Every row gives one point. Each table stands for the endless flat space through its points: a line for two points, a plane for three, and so on. Write the one point that lies in both, or say that there is none.
(in the rows, 128 means zero)

First (2 x 3)
[[117 140 104]
 [102 115 134]]
Second (2 x 3)
[[ 90 113 122]
 [ 96 117 122]]
They share: [108 125 122]

First (2 x 6)
[[134 176  79 123 153  89]
 [114 141 119 143 128 129]]
Second (2 x 6)
[[120 159  90 118 153 111]
 [115 134 115 143 118 106]]
They share: no point

First (2 x 9)
[[130 141 117  81 140 152 161 159 119]
 [160 126 102 126 125 162 141 144 154]]
Second (2 x 9)
[[144 136 120 102 137 148 155 151 140]
 [140 134 102  96 131 164 151 155 126]]
They share: [142 135 111  99 134 156 153 153 133]

First (2 x 14)
[[108 153 101 115 129  91 149 114 111 148 108 111 147 165]
 [116 133  89 119 161 127 141 122  87 136  92 103 171 157]]
Second (2 x 14)
[[116 113  83 114 131 110 167  97  98 130  96 122 174 177]
 [110 161 107 132 155 110 125 127  98 160 102  86 138 153]]
They share: no point

First (3 x 20)
[[168 127 152 102 155 118 134 144 112  86 143 135 183 129  83 141  92 132
  102 142]
 [152 125 148 100 139 122 116 154 128  92 147 133 165 131  93 139 108 130
  102 136]
 [149 120 145 105 142 130 116 154 127  85 139 134 157 127  90 137 104 130
  110 141]]
Second (2 x 20)
[[143 123 143  98 137 125 110 152 144 103 157 134 143 138  89 146 123 134
   91 135]
 [131 139 147 122 109 129 114 156 132  87 125 146 175 110 101 138  95 126
  115 115]]
They share: no point

First (3 x 24)
[[158 120 142 103 138 111 122 155 112  83 101 129 116 123 139  97 140  90
  157 135 112 141 149 125]
 [158 141 151 115 156 123 137 143 115 107 110 135  92 135 124 109 161 108
  160 117 106 135 128 137]
 [155 118 153 115 144 123 123 158 108  99 108 137 109 129 140 101 149  88
  149 135 117 140 140 122]]
Second (2 x 24)
[[158 130 146 105 159 109 131 155 121  96 113 128 107 119 114 100 154  94
  167 115 106 131 140 122]
 [150 130 142 103 149 117 135 143 115 106 111 128 105 137 132 108 154  98
  159 133 106 129 140 134]]
They share: no point

First (3 x 24)
[[148 104 126 123 131 105 145 126 134 134 105 134 153 101 125 134 132 135
  154 105 117 119 171 115]
 [141 103 125 130 131  99 151 122 131 126 101 139 154 104 125 127 124 127
  148 105 108 122 162 119]
 [135 107 135 128 117  85 173 130 125 116  83 149 140 110 123 113 124 115
  128  97  94 134 126 125]]
Second (2 x 24)
[[143 111 126 104 106  96 143 141 142 146  89 127 121 111 116 137 163 157
  136 101 143 114 157 124]
 [136 112 120 105  98  92 139 142 148 147  86 124 113 118 115 140 172 164
  132 104 151 111 160 131]]
They share: no point

First (2 x 24)
[[121  91 126 165  93 138  80  96 158 125 173 112 126 119 139 126  86 133
  149 123 163  92 137 109]
 [133 119 122 137  97 142 112 132 134  93 153  92 130  99 167 102 110 149
  149 123 159 104 129 113]]
Second (2 x 24)
[[142  96 139 150 110 149  88 139 148 103 170  97 119 116 158 102 120 145
  139 125 158 105 133 130]
 [136 104 131 147 103 145  96 131 144 102 164  97 124 110 159 105 112 145
  144 124 159 103 132 121]]
They share: [130 112 123 144  96 141 104 123 140 101 158  97 129 104 160 108 104 145
 149 123 160 101 131 112]

First (3 x 24)
[[141 119 118 157  97  89 156 134 111  91 137  99 124 150 138 122 155 124
  126 109 113 124  83 143]
 [ 85 160 158 144 152 132 155 113  82 131 144  91  79 142 174 171 161 143
  113  90 125  68 100 104]
 [141 164 124 154 100 107 138 134 114 118 137 102  91 174 135 122 158 130
  144 103 140 124 116 113]]
Second (3 x 24)
[[128 145 131 142 111 106 145 127 110 101 130  86 111 161 148 135 149 126
  133 106 134 109 110 120]
 [122 187 139 174 137 102 173 123 108 147 150 122  63 133 136 169 193 142
  117  92 138  87  80 118]
 [120 175 137 165 132 106 165 120 104 131 147 113  79 141 137 159 180 139
  124  94 134  93  89 117]]
They share: no point

First (2 x 24)
[[169  83 111 106 117 111  85 170 107 141 141 136 114 142 125 119 154 140
  138 146 143 109  88  77]
 [133 107 117 142 123  99 109 116  89 105 123 136 138 148  83 149 148 104
  168 152 155 139 130 125]]
Second (3 x 24)
[[158  97 111 117 118  98 102 137 104 125 128 132 129 142 110 136 152 115
  161 142 152 119 104 104]
 [177 103  97  97 121  85 114 120 116 134 119 129 128 138 121 141 160 102
  183 131 160 104  88 114]
 [130  89 123 145 126 126  82 161  80 117 144 148 117 154  86 128 148 143
  129 170 140 139 124  92]]
They share: [151  95 114 124 120 105  97 143  98 123 132 136 126 145 104 134 151 122
 153 149 149 124 109 101]

First (2 x 24)
[[167 133 110 106  97 140 134  83 112 103 147 120 159 137 117 132 150 106
  146 146 133 104  75 110]
 [164 127 108 114  99 147 126  89 110 105 142 119 157 129 114 124 145 108
  150 139 130 111  83 118]]
Second (3 x 24)
[[161 116 109 129 109 161  94  90 106 121 133 106 159 116 106 102 146 103
  151 138 126 121 110 146]
 [176  92 127 135 118 155  94 117 103  82 121 133 162  92 106 105 116 109
  187 105 114 133  68 101]
 [165 104 109 105 109 177 130 126  94  89 109 134 139 104 118 122 118 123
  175 106 106 121  78 114]]
They share: no point

First (2 x 24)
[[149  98  87 133 100  93 100 142 137 128  95 125  92 107 149 120 121 134
  168 155  70 162 106 143]
 [139 143 127 168 105 128 145 122 172 113 135 165 122 122 154  80 151 134
  133 165 115 127 131 133]]
Second (2 x 24)
[[139 130 111 161 107 115 137 117 158 121 117 150 101 119 154  98 140 128
  151 150  85 127 109 130]
 [142 127  96 143  83 115 110 138 173 115 120 126 113 107 163  92 122 140
  136 174 106 148 124 151]]
They share: no point

First (3 x 24)
[[172  77 138 130 130 122 135 150  97 126 137 124 113 127  98 101 130 135
  108 135  86 122 118 146]
 [155  96 127 116 142 135 127 177 106 106 135 131 106 132 125 116 136 159
   95 155  94 123 104 133]
 [143 112 117 106 154 147 117 189 112  96 135 135 102 132 139 128 136 171
   87 165 104 129  98 123]]
Second (4 x 24)
[[149 132  80 128 145 170 110 123  94 118 130 158 123 102  93 120 132 136
  101 161 112 121 117 128]
 [167 117 114 124 163 131 100 166 101 139 158 114 126 112 118 146 134 148
  105 128 121 165 123 107]
 [145 117  80 143 135 176  92 145  87 119 129 134 134  93 101 123 142 141
   98 163 107 124 113 134]
 [161  96 124 114 145 140 102 161 102 130 132 118 111 116 107 118 124 142
   91 119 112 155 129 134]]
They share: no point
